Every row gives one point. Each copy is the shape, with its points in the same order, turned, moved and blurred by noise. Is it also mirrored, or only turned?

Shape, 8 rows:
[[ 0.6 -3.3  2.1]
 [ 2.8  2.4 -0.1]
 [ 5.0  0.0  3.4]
 [-0.8  7.1 -1.3]
 [ 2.5 -2.0  2.1]
 [-2.8  2.3 -3.5]
 [ 1.9 -2.6  3.6]
 [-1.2 -0.5  2.1]]
Copy 1 (8 x 3):
[[-2.9  2.0 -0.4]
 [ 2.7  1.3  2.1]
 [ 0.5  5.2  2.9]
 [ 7.2 -1.2 -0.8]
 [-1.8  2.9  1.3]
 [ 2.4 -4.4 -1.7]
 [-2.5  4.0  0.1]
 [-0.6  1.6 -2.2]]
Copy 1 is: only turned
Copy 2 (8 x 3):
[[ 1.9  1.5  0.8]
 [ 0.5 -4.7  3.3]
 [ 3.4 -1.5  5.7]
 [-4.9 -7.1  3.5]
 [ 2.6 -0.1  2.5]
 [-3.6 -4.8 -1.7]
 [ 2.5  1.2  2.9]
 [-1.0  0.2  1.7]]
Copy 2 is: mirrored

Shape (12 x 6):
[[ 2.1  1.6  1.0 -2.1  2.2  0.0]
 [ 1.4 -1.0 -1.0 -3.3 -1.5 -4.3]
 [ 1.7 -2.1  0.2  7.1 -0.8 -0.1]
 [ 4.1  5.6 -0.6  9.2  0.0  0.5]
 [ 0.4 -3.0  0.0 -3.9  0.5  0.7]
 [-1.7  3.5 -2.5 -2.8  2.1 -2.9]
 [-1.1  2.1 -4.0 -2.9 -1.9  1.9]
 [ 3.6  6.1 -1.6 -3.5 -1.1 -1.6]
 [-1.9  4.0 -3.8 -1.8  0.7  1.3]
 [ 3.2  0.5  0.5 -2.9 -5.4 -1.5]
 [-5.4 -3.3  0.9 -2.2  0.6  0.9]
 [-1.2 -3.5 -2.1 -1.7  3.3  1.0]]
Copy 1 (12 x 6):
[[-1.1  1.8 -0.6 -1.6 -2.2 -2.8]
 [ 4.9  2.1 -1.9  0.0 -3.5 -2.2]
 [ 0.3  2.2 -5.1 -2.4  3.0  5.0]
 [-4.2  9.0 -2.4 -2.9  3.6  4.5]
 [ 2.2 -2.3 -1.9 -0.1 -0.6 -3.2]
 [-0.6  3.5 -1.3  3.6 -4.4 -2.6]
 [ 1.2  2.5  0.7  3.9  1.6 -3.6]
 [ 0.8  7.1  2.0 -0.4 -2.4 -4.2]
 [-1.6  3.5  0.0  4.5  0.1 -3.1]
 [ 6.1  2.8  1.7 -2.0 -0.3 -1.4]
 [ 0.7 -4.9 -1.3  3.5 -1.2  0.1]
 [-0.1 -2.2 -4.8  1.7 -0.3 -2.8]]
Copy 1 is: mirrored
Copy 2:
[[ 1.6  1.6  0.3 -1.0 -0.1 -0.6]
 [ 1.4 -1.6 -4.1  1.5 -1.7  0.6]
 [-4.3 -3.5  4.3 -2.9 -3.5  3.5]
 [ 1.3 -2.5  7.6 -7.3 -3.6  4.8]
 [-1.1  1.1 -1.8  2.8  1.9 -0.1]
 [ 5.1  1.1  0.8  2.5 -2.2  0.0]
 [ 3.3 -0.1  1.4  2.8  2.8  4.2]
 [ 6.7  1.3 -1.4 -2.3  0.4  2.4]
 [ 4.7  1.2  3.0  2.7  1.2  2.2]
 [ 1.3 -0.5 -5.3 -1.2  0.8  4.9]
 [-3.2  2.7  0.8  6.2 -1.1  0.9]
 [-1.6 -0.6  1.7  3.9  1.2 -1.6]]
Copy 2 is: only turned
